Each row is a point. Any point is a mix of the corners, with weights that add up to 1. It lies inside the corners' shape when no weight is negative. Is each point inside? If not, which corners have a negative weight?

Corners:
(1): [-4.54 -1.33  2.15]
(2): [-0.01 -2.61 -3.94]
(3): [-1.11  5.40  1.56]
(4): [0.61 0.90 0.56]
Points:
[-1.11 -1.75  0.02] => outside (3)
[-2.48 -2.33  0.47] => outside (3)
[0.08 0.72 0.54] => inside
[-0.16  1.08  0.57] => inside

Corners:
(1): [ 1.59 -0.37 -0.87  1.51  3.65  2.35 -4.08 -1.17 -2.68]
(2): [-0.85 -4.09 -2.93  3.12 -0.61 -0.31  3.29 -0.54  3.15]
(3): [ 0.20  0.07 -1.65 -1.82 -1.26  0.49 -0.65 -0.19  5.95]
(4): [ 3.50 -1.36 -2.50  0.86 -0.78 -3.97  3.01  0.37  2.73]
(5): [-1.33  0.53 -3.20  1.05  1.07 -5.57  2.98  0.92  3.52]
(6): [-0.19 -4.61 -1.99  2.80 -1.66 -2.47 -0.81  2.39  0.93]
(7): [ 1.24  4.01  2.35  5.19 -0.34  0.50 -6.02 -5.06 -1.20]
(8): [ 0.48  4.06  2.08  2.30 -1.00  2.34 -1.48 -0.97 -3.02]
(9): [ 1.13  2.42 -3.53  0.44 -1.85  1.58 -3.83 -3.42 -2.36]
(10): [-0.14  0.52  1.38 -2.43 -1.03 -3.59  0.56 -2.64  2.49]
Points:
[ 0.50  0.44  0.07  0.53 -0.79 -1.51 -0.11 -1.43  1.08] => inside
[ 1.73  0.65 -0.65  1.84 -0.62 -1.53 -0.41 -1.31  0.85] => inside
[-0.78  2.85 -1.38 -0.31 -2.43 -0.96 -0.10 -3.19  2.89] => outside (1, 4, 6)
[ 0.11 -0.12 -1.87  2.81 -0.26 -0.22 -0.29 -0.70  1.54] => outside (10)
[ 0.96  1.51 -0.33 -0.20 -0.54 -1.18 -1.61 -1.39  1.56] => outside (2)
[ 0.57 -1.21 -2.29  1.01 -0.54 -0.95 -1.18 -0.62  1.48] => outside (8)
[ 0.50  0.77 -1.92  2.09 -1.76  0.03 -0.17 -0.94  0.83] => outside (1, 10)
[ 1.18  1.34 -0.02  1.76 -0.20  1.38 -2.43 -3.21  0.01] => outside (5, 6)
[-0.23 -2.37 -1.93  2.14 -0.72 -1.49  0.85  0.12  1.82] => inside

Corners:
(1): [-0.62 -2.90 -1.94  0.23 -1.16  2.22 -2.71  1.55  0.47 -1.82  0.91 -2.79
  0.66  1.57 -0.14 -3.01  0.96 -3.25]
(2): [-1.61  7.97  1.01 -2.53 -0.79  3.53 -1.51  2.75 -2.39 -1.94  0.56 -2.86
 -1.80  1.09  1.90 -1.25  0.89 -1.58]
(3): [ 1.88  1.15 -0.78 -0.22  6.01  3.62 -0.31  0.79 -1.56 -2.12  0.30  3.04
 -0.57 -1.67  1.29 -1.88  1.12 -1.98]
(4): [-0.14  4.78  0.44 -0.59  2.71 -2.08  1.87 -6.01 -2.45 -2.94 -2.30 -2.31
  0.44 -1.79 -2.08  8.10 -1.61 -1.17]
(5): [-1.77 -0.20 -0.87 -3.12  0.62 -2.72  1.07  1.06 -2.64  1.96  1.74 -1.97
  0.92  2.20 -3.03 -0.01  1.55  1.46]
(6): [ 0.91 -1.40  2.01 -2.01  1.19 -1.31  2.07  1.24  1.26 -1.84 -1.48 -2.13
 -1.01  0.74 -2.87 -1.10 -5.51  0.17]
(7): [-2.12  5.92  8.17  2.04  1.20 -2.34 -0.09  2.94 -1.71  0.43  0.51 -2.32
 -1.85  0.35  1.46 -2.17 -1.87  2.15]
(8): [-2.54 -1.68 -1.74 -0.39 -0.33  1.57 -1.74  0.18 -2.75  5.45 -1.07 -0.78
 -0.56 -0.43 -0.53 -1.22 -0.22  6.57]
(9): [-1.17  1.55  0.45 -4.07 -0.15 -1.10 -1.68 -2.83 -1.86  6.61 -0.63  4.87
 -0.18 -1.05 -0.75 -0.53 -0.35 -0.18]
(10): [ 0.14 -1.68 -3.15  2.11 -1.10  0.25 -1.64  0.97 -2.40  4.77 -0.85  5.61
  0.05  0.27 -0.33 -1.48  0.00  3.54]
(11): [-1.52  3.26 -2.26 -2.54 -2.02 -1.57 -0.28  1.01 -3.48  6.90  0.98 -1.47
 -1.72 -1.94 -0.74  2.21  0.75 -2.66]
(12): [ 2.03 -0.91 -0.05 -0.52 -0.21  1.04 -0.53  1.40  3.11  4.35  0.94  0.27
  1.77  2.09  0.86 -1.75 -0.55 -1.33]
(13): [ 0.81 -0.54  2.11 -2.76 -0.43 -1.05  0.38  0.41 -3.23 -0.73 -0.75 -1.98
 -1.16  1.93  1.56  4.26  1.03 -2.79]
(14): [-2.39  2.74 -1.51 -3.25  0.20  2.82  1.39  1.41 -1.21  0.35 -1.09  2.79
  1.65 -2.43  2.65 -1.63  0.22 -1.08]
(15): [ 0.55 -0.37 -0.40 -2.51 -1.39  0.18 -0.45  0.11  3.36 -0.30  0.76 -2.36
 -1.79 -3.11 -4.63  3.95  0.59 -0.83]
(16): [-2.37 -1.65 -2.09 -1.70 -0.46  8.71 -0.89  2.88 -0.23 -1.54  1.13  0.20
 -0.50  0.53 -1.27 -0.28  1.21 -2.72]
(17): [-1.83 -1.57 -1.57  5.94  1.40 -0.37 -0.92 -0.51  7.89  3.48 -1.21  0.11
 -1.03  2.52  1.01 -2.28  0.46  2.73]
(18): [-0.84 -1.34  1.02 -2.46  1.91 -0.28 -0.83  3.09 -2.09 -1.95 -7.11 -1.78
  1.56  2.17 -2.60  0.51 -2.75  0.43]
(19): [-1.96 -0.32  0.56 -1.38  4.30 -1.86 -2.32  1.97  2.42  0.17  0.55  3.39
  1.84  1.47  1.57 -1.63 -5.03 -0.54]
Points:
[-1.96  2.18  0.17 -2.66  1.06  1.03 -0.72  0.96 -3.56  0.59 -0.38 -0.56
 -1.17 -0.90 -3.21  1.12 -1.50  1.07] => outside (1, 12, 13, 14, 17)
[-0.77  0.90  0.18 -0.14  0.93  0.70 -1.36  0.45  0.26  1.24 -0.50 -0.33
 -0.71  0.08 -1.12 -0.23 -1.33  0.88] => outside (5, 13, 14)
[-1.12  1.07  0.50 -0.81  0.73  0.19 -0.79  1.40 -0.72  1.02 -0.30 -0.07
 -0.19  0.34 -0.10 -0.39 -0.98 -0.27] => inside
[-1.42 -1.84 -4.94  2.13  0.11  4.16 -2.62  1.29  0.68  2.07  0.18 -0.11
  0.12  0.67 -1.69  0.35  2.20  1.90] => outside (6, 7, 9, 13, 14)
[-0.83  1.34 -1.06 -1.48  0.77  1.33 -0.65  0.58 -1.59  1.11 -0.42  0.44
 -0.05  0.52  0.27 -0.47 -0.07 -0.50] => outside (7, 15)
[-0.78  0.73  0.18 -1.49  1.02  0.44 -0.48  1.24 -0.15  0.42 -0.73  0.00
  0.25  0.62 -0.25 -0.43 -1.36 -0.35] => inside
[-0.29  1.42 -0.11 -1.03  1.50  0.70 -0.07  0.45 -0.96  0.04 -0.18  0.01
 -0.24 -0.07 -0.31  0.52 -0.05 -1.28] => outside (8)
[-0.43  1.01 -0.09 -1.40 -0.21  0.88 -0.49  0.83 -0.96  0.60 -0.59 -1.03
 -0.56  0.16 -0.82  0.14  0.17 -0.54] => outside (19)
[-2.03  0.89 -4.05 -0.95 -2.16  0.95 -3.20 -0.77  0.02  5.10  0.10  0.53
  0.30  1.25 -2.02  0.30  1.55  0.71] => outside (3, 6, 7, 13, 14)

Corners:
(1): [ 1.95  0.14  0.06 -0.50 -0.55  2.22 -2.30  1.69 -2.72  0.03  2.80  3.04
 -1.09  3.19  2.56  1.94  1.04 -3.70  1.55 -5.87]
(2): [ 1.38 -0.41 -2.84 -0.19 -1.88  0.61  0.74 -0.71 -3.16  2.56 -1.52  2.55
 -0.72  1.10  1.72  0.03  1.58  1.42 -0.75 -2.17]
(3): [ 1.59  1.03  0.72 -5.06 -0.34  2.57 -2.70  0.93 -0.08  1.58 -0.01  1.25
 -0.02  1.74  0.58  3.04  0.60 -0.54 -1.16 -3.22]
(4): [-3.52  0.46 -2.26  1.32 -1.58  2.51  3.22  1.21  2.20 -2.67 -1.97  0.64
 -2.85 -4.97  0.26 -8.08 -0.78  0.41 -4.26  3.00]
(5): [ 2.20 -0.56 -2.14 -0.43 -4.04  1.43 -0.22 -0.35 -1.47  1.79  1.09  1.41
  1.14  0.95  2.00  5.43 -1.41 -1.04  0.26 -6.34]
(6): [-1.08 -2.07  0.76 -0.25 -0.11 -0.14  2.75  0.45  0.72 -3.53  0.84  1.70
 -3.27 -3.79  4.43  2.08  3.14  2.49  0.28  1.44]
(7): [-5.53 -0.57 -2.76  3.34 -1.44  1.36 -2.92 -1.09  3.90 -2.27 -0.06 -1.66
 -3.77 -0.35  2.99 -4.56 -3.40 -0.25 -2.38  1.68]
(8): [-2.02  2.52  1.41  0.01  0.56  2.79 -0.76  0.32 -6.20  2.22 -0.49  0.03
 -1.92  0.82  1.85  0.51 -2.89  1.65  1.68 -3.50]
(9): [-6.19  0.78 -2.90  1.12 -0.82 -2.43  2.48 -0.45  3.52 -4.36 -2.90 -0.44
 -0.62 -2.91  0.81 -5.09 -0.63  0.52 -5.13  6.50]
(10): [-1.46  1.95  3.10  2.00 -0.67  2.51  0.31  2.28 -2.20  1.59  0.08  3.95
 -0.18  2.79 -0.34  0.48  1.84  0.50  2.12 -1.44]
(11): [-2.57 -0.49 -0.75 -3.75 -1.36 -1.95 -2.21  2.97 -1.80  5.84  3.25  1.83
 -3.38 -1.00  0.90  0.63 -1.61 -1.00  0.77 -0.34]
(12): [-4.09 -3.53 -4.77 -3.49 -0.04  1.60  3.39  1.28  2.09 -0.50 -0.63 -1.54
 -1.10 -4.97  3.31 -1.57  0.64  1.96  2.77  1.27]
(13): [ 0.53  0.40  0.44 -0.86 -1.73 -1.61 -0.80 -2.41 -3.90  2.79  0.94 -2.25
 -3.89  1.72 -1.77  0.26  1.93 -0.48  2.85 -4.83]
(14): [ 1.11 -2.26 -1.41 -6.09  1.18 -0.45  2.99 -1.62  2.35  1.46 -0.13  1.65
 -3.17 -3.65  2.50  0.66 -1.33  1.16  5.39 -0.97]
(15): [ 2.01 -3.41  3.62 -4.83 -2.97  0.45  2.24 -1.18 -3.62  3.26  3.15  0.74
  0.67 -0.36  3.10 -0.72 -1.36  0.95 -0.27 -0.66]
(16): [-2.00  2.12 -4.50  3.88  0.50 -0.33  0.46  2.05  2.59 -4.00  0.45 -0.15
 -0.61 -0.24 -2.40 -4.64 -0.95  0.85 -4.13  4.50]
(17): [ 1.70 -4.38 -0.48 -3.81 -0.15  0.71  2.33  3.19  0.95 -1.91 -3.02 -1.20
 -2.91 -0.81  0.56 -1.91  0.94 -0.28 -0.77 -0.82]
(18): [ 1.40  1.94  1.96  0.05  0.81 -1.83  0.88  1.72 -1.81  2.21  0.82  1.40
  0.80  0.83  1.01 -1.55  0.79  1.29 -0.69 -4.71]
(19): [ 1.45 -2.86  0.59  0.32 -0.27  1.37 -3.25 -0.84 -4.17  3.52  1.74  3.25
  2.27 -0.69 -1.46  0.46  1.17 -0.18 -1.00 -2.20]
(20): [ 0.60  0.05 -0.24 -3.36 -3.13  0.40  0.69  3.29  0.72 -2.75 -2.32 -0.31
 -0.92 -2.50  4.38  0.54  1.43  0.32  2.85  0.77]
(21): [-1.22 -0.09  0.28 -2.37 -2.73 -0.35 -0.71  0.18 -4.49 -0.36  2.87  3.33
 -1.28  3.57  0.37  1.09 -0.87  2.22  0.25 -5.00]
Points:
[-0.74  0.03 -0.25 -1.42 -0.32  0.29  1.31  1.34 -0.77 -0.36 -0.18  0.70
 -1.70 -0.85  1.50 -0.98  0.57  1.01  0.35 -0.47] => outside (5, 7, 19)
[-0.92 -0.74 -0.87 -1.33 -1.30  0.64  0.20  0.09 -1.02  0.74  0.30  0.60
 -1.74 -0.52  1.27 -0.38 -0.26  0.26  0.32 -0.92] => outside (18)
[ 0.11 -0.30 -0.51 -1.42 -0.73  0.95  0.64  0.58 -0.10 -0.23 -0.61  0.01
 -1.14 -0.25  2.19  0.41  0.05  0.14  0.56 -1.48] => outside (4, 11, 19, 21)
[-0.76 -0.13 -0.33 -0.45 -1.09  0.60  0.40  1.28 -0.84 -0.27 -0.32  0.82
 -0.93 -0.20  1.05 -1.02  0.34  0.35 -0.84 -0.82] => outside (14)
[-0.94 -1.03 -0.78 -1.38 -1.72  1.54 -0.46 -0.38 -1.12  0.13 -1.01 -0.64
 -0.43 -0.57  1.78 -1.29 -0.81  0.68 -0.97 -1.60] => outside (1, 6, 10, 11, 14, 16)
[-2.15 -0.76 -0.85 -0.40 -1.21  1.26  0.52  1.61 -0.44 -0.88 -0.69  1.25
 -0.93 -0.37  1.05 -1.93  0.15  1.29 -1.60  1.39] => outside (1, 5, 13, 14, 18)
[-0.68 -0.30 -0.72 -1.43 -1.52  0.31 -0.02  0.62 -1.41  0.74  0.68  1.35
 -1.19  0.19  1.20  0.21 -0.42  0.36 -0.14 -1.91] => inside
[ 0.26  0.04  0.47 -1.85 -1.26  0.57 -0.61  0.46 -2.09  1.89  1.72  2.03
 -1.28  0.39  1.37  0.62 -0.45  0.21  0.87 -2.49] => outside (9, 12, 17)

Corners:
(1): [-2.42  1.41  2.88 -0.85  0.45 -3.17  3.30  1.66  0.58 -0.47 -2.90  2.00
  2.32 -1.72 -0.01  1.98 -0.46 -1.40  2.30 -0.49]
(2): [ 0.94  2.82  1.34 -3.36  1.47  0.84  2.07  2.86 -2.02 -0.34 -0.36 -0.04
  4.15  1.00  2.37  3.34  0.33 -1.67  0.08  5.00]
(3): [-4.36 -2.71 -0.35 -3.91 -4.33  3.59  0.16 -2.22  1.18 -1.49  3.19 -0.60
  0.72 -0.71 -4.13  1.16  2.56  0.27  2.30 -3.73]
(4): [ 0.54  4.24 -2.64  0.99  0.56 -0.11  0.35  1.80 -1.32  3.06  0.24  1.36
  1.74  2.13 -3.43  1.05  0.80 -1.91  2.41 -0.73]
(5): [-2.70 -4.30 -0.10  3.28 -0.27  1.06 -5.20  3.51 -1.36  0.39  4.56 -3.93
 -0.12  0.97  1.67 -0.26 -1.66  0.67  2.79  0.75]
(6): [-2.06  1.60 -2.56  2.27  4.35  2.10  3.19  0.53  0.04 -0.75  1.64 -1.32
  3.64  3.40 -1.74 -4.69 -1.23 -1.41 -0.42  2.04]
(7): [-1.22  2.15  0.26 -0.47  0.86  2.73  0.58 -0.74  5.25  2.29 -0.52 -0.63
 -2.25 -2.16 -2.65 -1.19  3.69  0.18  0.27  0.38]
(8): [-0.75  3.55  0.15  1.90  2.04 -2.52 -1.89 -2.85  0.26  4.92  0.83 -2.83
 -1.80  1.63 -4.44 -2.62 -2.23  1.38  1.50  1.35]
(9): [ 0.48 -1.98 -0.19  0.08  2.46  2.79  0.37  4.23  0.46  2.63  4.31 -3.43
 -1.28 -0.59 -1.05 -2.33 -1.82 -0.73  1.54  1.32]
(10): [-1.02 -0.87 -1.55  0.68  0.01 -1.45  2.25  1.72  0.47 -4.64 -4.27  3.33
 -0.95 -2.49  0.29  0.66 -3.61 -3.00 -1.25  1.97]
(11): [-2.76  6.74 -0.95 -1.14 -0.72 -0.68  2.87  0.94 -9.49  2.12  2.22  5.31
 -1.99 -2.56 -0.24 -1.55 -0.53 -0.38  5.47 -1.98]
(12): [ 0.19  0.25 -2.44 -0.12  0.24  0.04  1.65  2.40  0.26  2.96 -0.65 -2.38
 -0.51  3.56 -0.67 -3.81 -0.58  1.57  2.52  1.13]
(13): [ 2.26 -6.29 -0.13 -2.81  0.51  4.11  0.06 -1.92 -0.93 -0.99 -3.21  2.78
  3.10 -3.44 -0.37 -0.58 -1.22 -0.64  2.14 -0.99]
(14): [-2.75  3.49 -1.05  1.21  0.78 -0.70  1.64  0.40 -0.48 -0.48 -1.33 -5.16
 -2.09 -2.43 -3.92  1.53  1.09  0.57  2.38  0.65]
(15): [-1.46 -1.70 -1.76 -1.79 -2.06 -0.34  0.47 -0.49 -3.60 -1.12  5.45 -5.43
 -2.62 -2.22 -2.01  0.21  4.97  0.27  0.23 -3.69]
(16): [-1.21 -3.14  2.65  3.17 -0.10  2.82  2.75  0.20 -0.58 -0.04  0.34 -2.46
 -1.66 -0.73  0.88 -0.02 -3.42 -0.75  0.46  2.34]
(17): [ 0.01 -0.92 -0.67 -0.31  4.23 -0.38 -2.33  0.24 -0.88  1.23  0.39 -0.87
  1.92  1.93  0.79  2.15 -0.03  2.88  1.17 -0.70]
(18): [ 3.82 -3.81 -3.08 -1.11 -1.94  1.29 -0.69  0.23  3.55 -1.71 -3.98  3.72
  2.71 -2.08  0.31 -1.14 -0.56  2.96  0.67 -3.96]
(19): [-0.94 -1.22 -2.78 -1.41 -1.15 -0.26  0.91 -4.05  0.98  2.31  1.29  0.42
  0.52 -1.82  2.25 -0.92 -2.31 -0.09  3.53  2.53]
(20): [-2.33  2.77 -0.42 -1.92  1.15  1.49  0.25  0.12 -0.02  2.31 -2.78 -0.76
 -2.60  0.11 -1.39 -1.72 -1.24 -0.30 -0.15 -3.64]
(21): [-0.04  1.32  0.90 -1.94  2.20  2.30 -0.20 -0.63 -3.74 -2.22 -1.56  2.51
 -0.10 -1.11 -1.14 -0.39 -1.15 -1.79  4.64 -3.29]
Points:
[-0.34  2.14 -1.83 -0.13  0.61  0.38 -0.47  0.49  0.26  1.26 -1.79  0.08
  0.83  0.95 -2.28 -0.55  0.02  0.83  0.86 -0.57] => outside (1, 9, 15, 16, 19, 21)
[-1.23 -0.67 -0.83  1.02 -0.06  0.90  0.97  1.41 -0.78 -0.14 -0.26 -0.94
 -0.20 -0.37 -1.87 -1.66 -1.38 -0.31  0.99 -1.15] => outside (2, 7, 17, 19, 21)
[-1.82  0.87 -0.06  0.45  0.44 -0.22  0.90  0.50 -1.95 -0.35  0.98 -0.92
  0.53  0.03 -1.68  0.36  0.66 -0.78  1.81  0.01] => outside (9, 18, 19, 20)
[-0.59 -0.28 -0.58 -0.61  0.67  1.18  0.48  0.36 -0.92  0.34  0.03  0.77
  0.81 -0.26 -0.45 -0.74 -0.73 -0.50  1.69 -0.27] => outside (14)
[ 0.22 -0.60 -1.23  0.21  1.53 -0.21  0.38  0.55 -0.03  0.28  0.08 -0.60
  1.00 -0.57 -0.31 -1.17 -0.57  0.40  0.91  1.17] => outside (3, 4, 16, 20, 21)
[-1.00  1.01 -1.69 -0.10  0.79  1.04  1.82 -0.30  1.71  1.29  0.14 -0.78
  0.13  0.02 -0.70 -1.84 -0.99  0.43  0.58  1.55] => outside (1, 4, 5, 13, 15, 21)
[-1.15 -0.66 -0.77  0.55 -0.18  1.62  1.61  1.24 -0.36 -0.25  0.00  0.77
 -0.03 -1.53 -0.98 -1.17 -1.33 -0.78  3.12 -0.07] => outside (2, 8, 15, 17, 20)
[-1.08  0.33 -0.92 -0.43  0.37  0.81  1.36 -0.36 -0.21  0.77  0.06 -0.12
 -0.34 -0.87 -1.19 -1.11 -0.58 -0.12  1.82 -0.52] => outside (2, 5)
